Every row gives one point. The last column is the point's height on a tilted bowl or saddle (a function of degree 2), plus a little noise. Count its main directions that bend up, bend down and stay straight.

Points (16 x 4):
[[ -7   4  -7   9]
 [-24   1  15   2]
 [ 18  33 -50   0]
 [-16  23  40  11]
 [  5  34  -1   2]
 [ 11  34   0   3]
 [  9 -19 -20   8]
 [ 29  18   2   9]
 [ 42 -60   3 -60]
 [ 32 -18   7  -4]
 [ 17  -3 -39  14]
 [-10  14  -4   6]
 [-21 -11  -6   5]
 [  5   8  38  18]
 [-11  17 -25   6]
 [  7 -26 -20   5]]
Directions: 1 up, 2 down, 0 straight

Points (15 x 4):
[[-16  29  -9 -41]
 [-27 -11 -20 -40]
 [  4 -24  -6 -26]
 [ 33 -14 -11   0]
 [-25 -15 -33 -60]
 [-26   6 -11 -22]
 [-26 -17  14 -44]
 [ -2  31   2 -36]
 [-37  13  -2 -19]
 [ -9   5 -29 -37]
 [  7 -15   8 -15]
 [ -9 -23   7 -38]
 [  1  25  -5 -30]
 [ 60   1   5  -4]
 [  8 -10 -35 -34]]
Directions: 0 up, 2 down, 1 straight

Points (25 x 5):
[[ -2 -43  19   7   8]
 [ 60 -18 -12  24  60]
 [ 21 -17 -15 -22  35]
 [ 37  10   3 -24  35]
 [-23 -20  10 -27  -2]
 [ 51  24  21 -20  27]
 [ -9  20 -30 -13  23]
 [ 14   1   8 -16  23]
 [ -6   4   5  -6  10]
 [-43   4  -2  23  17]
 [ -7  -2  22 -25  22]
 [ 26 -17 -12 -27  43]
 [ 27 -46 -14 -14  57]
 [-24 -11  -4 -25   3]
 [-14  28  13 -15  27]
 [  1  -9  22 -13  15]
 [ 29  44 -11   4 -12]
 [ -3  -7  -3  24  16]
 [ 12 -24  22  14  18]
 [  8 -19 -26 -12  23]
 [  5 -24 -10  -3  18]
 [ -6  12 -14 -15  18]
 [ 20  -4  -1 -11  23]
 [  5   5  27  30   5]
 [ -3  -3 -17  18  19]]
Directions: 2 up, 1 down, 1 straight

Points (41 x 7):
[[  8 -33 -11  -1   6  12  -6]
 [-21  13  25   1   4   9   1]
 [  0  -3   0  13   2   1  -3]
 [-46 -17   2 -24  -4 -15   5]
 [ 20  -2  28  58 -11 -29  38]
 [  1 -16   8  -2  13  -5  -6]
 [-20 -14 -26 -27  -6  18   7]
 [-41 -22 -38 -13   6 -32   0]
 [ 15 -21 -19 -19  -8  -8  -2]
 [  8  14  -5  31  29   3   3]
 [  2   7   2 -26   0  16   7]
 [  8 -24 -36 -10 -15  14  10]
 [  1 -10  -5  16 -10 -17   2]
 [ 22   1  36 -35 -11  22  25]
 [-18   2  31  17 -43   1  -2]
 [-20 -13 -18 -10   1  17  -1]
 [ 11   1   9  -3   5 -19   2]
 [ 26  -2   3 -25  23  27  16]
 [ 32  36 -22 -54   3  19  60]
 [-16   4  10 -33 -29  -2   9]
 [ 22  18  -8  11 -24  24   4]
 [ -1 -15  -1   7 -26  31   5]
 [ 13 -37   0   6   8   8  -6]
 [ -1  25  15 -36 -13  -2  17]
 [  0  -3  11 -15  37  36  16]
 [ -3  16 -13   3  34  -7  -4]
 [ 56  30   3  -3  31 -16  44]
 [ 12  20  -8 -32   8 -18  16]
 [ 14 -22  17  37  -6   1  13]
 [-26   0  40  13  -9  10   9]
 [-29  24  -9 -15  13  -4  -2]
 [ -4  -2   7  -4  -3  18  -1]
 [  1 -26 -19 -18  33 -15 -24]
 [ 60  -1 -19  -4  23  10  26]
 [ 41  11  29 -24 -31  33  25]
 [ -9  13  12  33 -25  15  -9]
 [ -4 -22 -10  26 -10   5   5]
 [ -9 -10  -8  -5 -28  -9   1]
 [-25 -22   4  31  16 -10   7]
 [-16 -12 -41   4 -19   5  11]
 [-24 -15   5   1 -17 -29   5]]
Directions: 4 up, 1 down, 1 straight

Points (41 x 7):
[[ 17 -26  -8 -25   3  -8   1]
 [-19  11   3  26 -14 -12 -24]
 [  2  34  -8  -8  13   7   0]
 [ -2  -5   7 -15 -10  13  13]
 [ 17  -7   7   0 -11 -12  -1]
 [ -3 -23  -6  21 -10   6   0]
 [-33 -35   5  13   4  -7  18]
 [ -7 -21  21  12 -20  -8  -2]
 [ -2  10   0  19 -15   6   2]
 [-24   7  22  19  10 -16 -31]
 [ 26  31 -37  -7  -8 -12 -20]
 [ 21  -7  -8   3  19  18 -13]
 [ 20 -27 -11 -24  -9  23 -24]
 [  4  -5   9  12  -5 -10   0]
 [ -6 -24   5  33  -3  19 -17]
 [ -1 -16 -20  29   5 -22 -13]
 [ 11  20  -9  -2   1   7   5]
 [ 60   9   3  -1   6 -47 -60]
 [ -6  -6  17  -6   6 -20   9]
 [  0   3  -1   2  -8  35  -3]
 [  2  -1   3   0  -2 -12   5]
 [  7  -9  -4  -1   5   0   6]
 [ 25  -4 -19   1   8  18 -13]
 [ -4  -7 -13  -7  -6 -15   2]
 [ 16 -21   9   1  -3  -2   1]
 [ 28   4  24  28   0   9 -23]
 [-19   4  -7   1 -13  -9  -1]
 [ -5  -6 -21  -5 -14 -27 -16]
 [-13 -12  -4 -11  39   7  -1]
 [-11  -3  49  -4  14  -9 -11]
 [ -3  20  11 -36 -23 -16   0]
 [ -2  -7   9  31 -18  -8 -13]
 [ 10  -2   8 -16  16  11   1]
 [ 22  -9 -10  13   8 -26  -8]
 [-38   2  26  -5 -12 -40 -23]
 [ 27  13   1 -11  -1   5  -5]
 [ 20 -20  15  26   5  -6 -12]
 [ -6   9  30  14 -15  -4 -19]
 [  4  -4 -18  36  -2  21  -4]
 [ 17  10   5 -11  -6   0   1]
 [  6  -8   1 -11  31   7  -3]]
Directions: 1 up, 4 down, 1 straight

Points (77 x 9):
[[  9   5  32  23 -13  21   3 -13  13]
 [  3 -15 -14  -7   7   9 -30  -6  10]
 [ 12  19   6  23 -11 -32  15 -15   0]
 [-25  13  17 -18  -2  42  -1 -27  28]
 [ 10   2  20  29  -9   3  24  15  14]
 [ 20  15 -14   2  -1 -10 -36  48  -5]
 [-10   8 -19  14  20 -39  13  11   7]
 [  0  49   8 -17  -8   2  -1  -8  -3]
 [-19  33 -30   4  21  11 -26 -18  10]
 [ 33 -36  30   8 -23  -6  10  -9  15]
 [  0 -35 -15 -11 -28  -9 -18  44  24]
 [-14 -13  24  18  22  -8 -24   8   2]
 [  8 -22   5  -2   6 -11  -4  11   6]
 [  4 -22   7 -12  32  -2 -31  11   4]
 [ -2  24  18  23  10  10  22  -3   7]
 [ 12 -10   9 -13   3   6  -5 -18   8]
 [-18  -4  24 -18  10 -44  -4 -29  -2]
 [ 12  32  -6  27  23 -49  31  13  20]
 [ 11  13  17  13 -10  21  15   9   4]
 [-21   0 -12  12 -10  28   5  18  10]
 [  0   0   7   1  18 -21  14 -13   6]
 [-21 -33   2   0 -25  14  -9   2   7]
 [ -2 -17  -7 -12  47 -30  19  12  13]
 [ -8  13  13  -1  17   6 -11  25   0]
 [-16 -51  -6   1  20   3  -3 -26  -6]
 [ -3 -16  16  27   9  -8  14   7  13]
 [-28 -18 -25 -15  28  28 -29  -3  -3]
 [-12 -18  -2  10  26  11  17  -4  11]
 [  1 -42   5   4  -5  12 -10  13  16]
 [-25   3 -32  -3 -16  28 -29  34   4]
 [-24  -7  24 -34 -11  14   8   0  14]
 [ -9   2  12 -12  20  12  31 -22  13]
 [ -5   1   3 -20 -14 -12  19   2   1]
 [-40 -18  -1 -17  -3   1 -18  -9  -6]
 [ 22  21  17  -9 -25  -4 -16  -4   4]
 [ 34 -11 -15 -12  36  14  15  -1  19]
 [-11  -5 -15 -38 -14  -1  24  23  12]
 [ 10   1 -22 -20  20 -23  -9  12   3]
 [-44 -14  17  19 -13   6  -7  10   9]
 [  6  16  17 -13 -13  21  29  14   5]
 [  6 -10 -11   0  16   7   7  20   5]
 [-25 -11 -21 -16  10  11 -38  15 -10]
 [  6  10  -7   9  33   4  16  11   5]
 [  0  16  -2 -27  13 -29  28 -31  12]
 [-25 -25   3  16  26   5   5  25   2]
 [  1  14   2 -22 -21  17  20  21   8]
 [ 24   0  15 -32 -21 -41   8  -8   4]
 [-35  17 -14  -5  16  11  25 -26  20]
 [ -1 -20 -14 -12  -1   5  15  -4   3]
 [  5  43  16 -16  -9  -1 -14  14  -2]
 [  0  34  -6 -28 -36   7   7 -34  -2]
 [-55 -17   7   7 -10 -21 -12  15 -18]
 [-33 -36 -24  28  14 -13   2  -4  -5]
 [ -4  -2  -7 -36  34   0  25 -28  19]
 [ -1  17 -11  15  30 -14 -11 -32  19]
 [  4   2  14  24  -6 -10  38  30  23]
 [-53 -33   0  17  40  -3 -15  23 -30]
 [ 17  16  39  22   9  51  13 -27  21]
 [-21 -19 -16   0  13 -21  -9 -12  -8]
 [ 10  10  33  17 -11   3   3 -23   3]
 [-13 -17 -18   6   2 -13 -14  -6  -2]
 [ 17 -39  46  27   4   8 -60 -20  60]
 [ 29  10  20  -5   2   7   1  24  11]
 [-13  12   9   3  22   1 -20 -19  12]
 [ 10  -8 -13 -14  53   6  -1  35  -1]
 [  9  -2  24 -13  -2  -8 -12   0   8]
 [ 22  -4   4  34  18  18  -6  -3  18]
 [ 17  30   1  -2   6  19  -7  -7  -4]
 [ 15 -13 -33 -14   4  26   7  -4   9]
 [ 20 -12   7  34 -33 -31  -9  -5  17]
 [ -5   2   2  50 -45  -9 -15  -5  28]
 [ 24   7  11  12 -34  11  25  -6  -5]
 [ 16 -14   8 -10  56   8  -6 -29  34]
 [ 12   3  -2 -32   5  25 -15  -4  15]
 [ 27 -10  15   0 -27 -17  -1 -16   3]
 [  9  -7  18  26 -20  11 -15 -11  19]
 [-26 -12  -6  21  -4 -11 -28  10  -6]]
Directions: 5 up, 2 down, 1 straight

Points (76 x 9):
[[  2  -9  14 -10   2  -1  -1   4   0]
 [  2  14 -19  19  11  20  12  17   5]
 [ 20  20  28   4  20  -5 -21  37  -9]
 [-16  17   8 -10   2   2 -14  -2  -7]
 [ 24  15  44  -6 -19  10  -9 -26 -49]
 [  7 -23 -24  10  29 -26   8   8 -29]
 [ 31   2  -6  -7   9   8  -2   9  -8]
 [ -9 -10 -19 -16 -28  -1 -33  33 -46]
 [  6 -13   0  -5 -36  15  -8  -3 -24]
 [-13  -3  -4  11 -29   3  -1   8  -6]
 [-10 -15  36   7 -10  -1 -36  -2 -38]
 [  5   7 -10 -11  -3  27   7  -3  -8]
 [-11  -4 -21 -22 -21   5  -7   1 -18]
 [  1   9   2 -20  21  -4  18  -4   3]
 [  8   1  -3  16  31 -16  -3  13  -5]
 [  4  -8   9   4  11   7 -11  13  -1]
 [ 10   3  20   2 -12 -28  -3 -17 -14]
 [-17  -4  15 -19 -25 -28 -12  14 -27]
 [  0  19  25 -29 -32   1  -9   6 -29]
 [ 19  10  26  11 -18  20 -23 -11 -32]
 [ 24 -32  10 -44 -17 -11  -1  33 -60]
 [ 23   3   6   0  28 -11   5   8   1]
 [ 10  -4 -10   0  -7 -15  -6   8  -5]
 [ 26 -16 -21   9 -11   2   3  18 -19]
 [-18   1  17  -2 -29  13  16  -7 -11]
 [ 34  24 -13 -18  -3   0  22  15 -11]
 [-31 -11 -24  -4 -24 -20   2  37 -43]
 [-14 -49  -6  21 -14 -10  16  20 -42]
 [  9  20   4   0 -18  -9 -15 -19 -14]
 [ 30  -5  -4 -12 -12 -14 -31 -12 -34]
 [  3   2  21  33   2  -1  -9  22   0]
 [-16 -11 -27   2 -23 -38   8 -30 -42]
 [-19  -1  33   6 -55   2 -14   0 -41]
 [ -3  26   9  22   3  -6  16  60  20]
 [ -3  18  -6   9  -3  20  13  -7   4]
 [  5   3  18  -5 -12 -15   8   1   1]
 [ -9  22  12   7 -29  11  14  -3  -5]
 [ 18 -26 -13  38  -3   6 -14 -23 -21]
 [-23  10  21  10  -2  38  -2  16 -12]
 [-19  19  21 -25   6  -4   3   7  -4]
 [-16  -3 -22   4  12  16 -25   5 -18]
 [-32   1 -33  10  14 -31  -3  -4 -42]
 [-15   7   0  -8 -13   4   8  -4   3]
 [-10  -8  34  -2 -14   4   3  41  -4]
 [ 34  15   3  23 -24 -18 -22   3 -31]
 [  0  -1 -10   2   6  10 -41   8 -30]
 [  5   5 -14   4 -21  10 -13   1  -8]
 [-13 -12 -17 -16   9  19  -8  34 -22]
 [  2  10 -21  12 -15 -11 -12 -19 -12]
 [ -4  -8  10   1  -5 -29 -17  36 -21]
 [ 35  14   0 -11  13  26 -15   9 -30]
 [ -7   3   4   8 -26  -3  -3  -3  -3]
 [ 10  -7  20  20 -12 -11  -2   2  -4]
 [  5  -3  -2 -20 -22   3 -19  19 -22]
 [ -3 -36 -28  -5 -18  26  15   4 -37]
 [  6 -43  -4  -9   2   1   7  13 -24]
 [ 22   0 -34  -7 -25  22  11   8 -34]
 [-31  -1  -1  -1 -16  -9  35 -32 -22]
 [ 23  10 -36  11   2 -16  14  41 -28]
 [ 15   3  -1   5 -28  11  -4  -1 -10]
 [-16   5 -26 -14  15  -8  31  -7 -11]
 [ 48 -20  -2  24  15  28  12 -11 -40]
 [  1  29   1 -24  29  15  24  -6  -8]
 [ 12   8  13 -13 -25  22 -12 -17 -30]
 [ -1   3  48   2  10  24  42  -9 -25]
 [-10  14 -11  21 -21   5  46   6 -19]
 [ 35  15  -7  -8   1   2 -14  11 -14]
 [  4   5   1 -26   7  -8 -21  -8 -21]
 [ -2 -18   6  -5  14 -27   7 -17 -11]
 [  4  10  16 -10  22  -5 -25  -5 -22]
 [ 10 -19  37  -4 -35  14  13   0 -39]
 [-33   3 -24  15   9  -3  -1 -15 -12]
 [  4 -12  14  11  16  21 -20 -28 -24]
 [ 17 -33  -3  13  16 -18  -9  10 -24]
 [ -2 -16  49  12  12 -21   0  13 -17]
 [ 23  -4  -1  -5  -5  15 -21 -24 -23]]
Directions: 0 up, 7 down, 1 straight
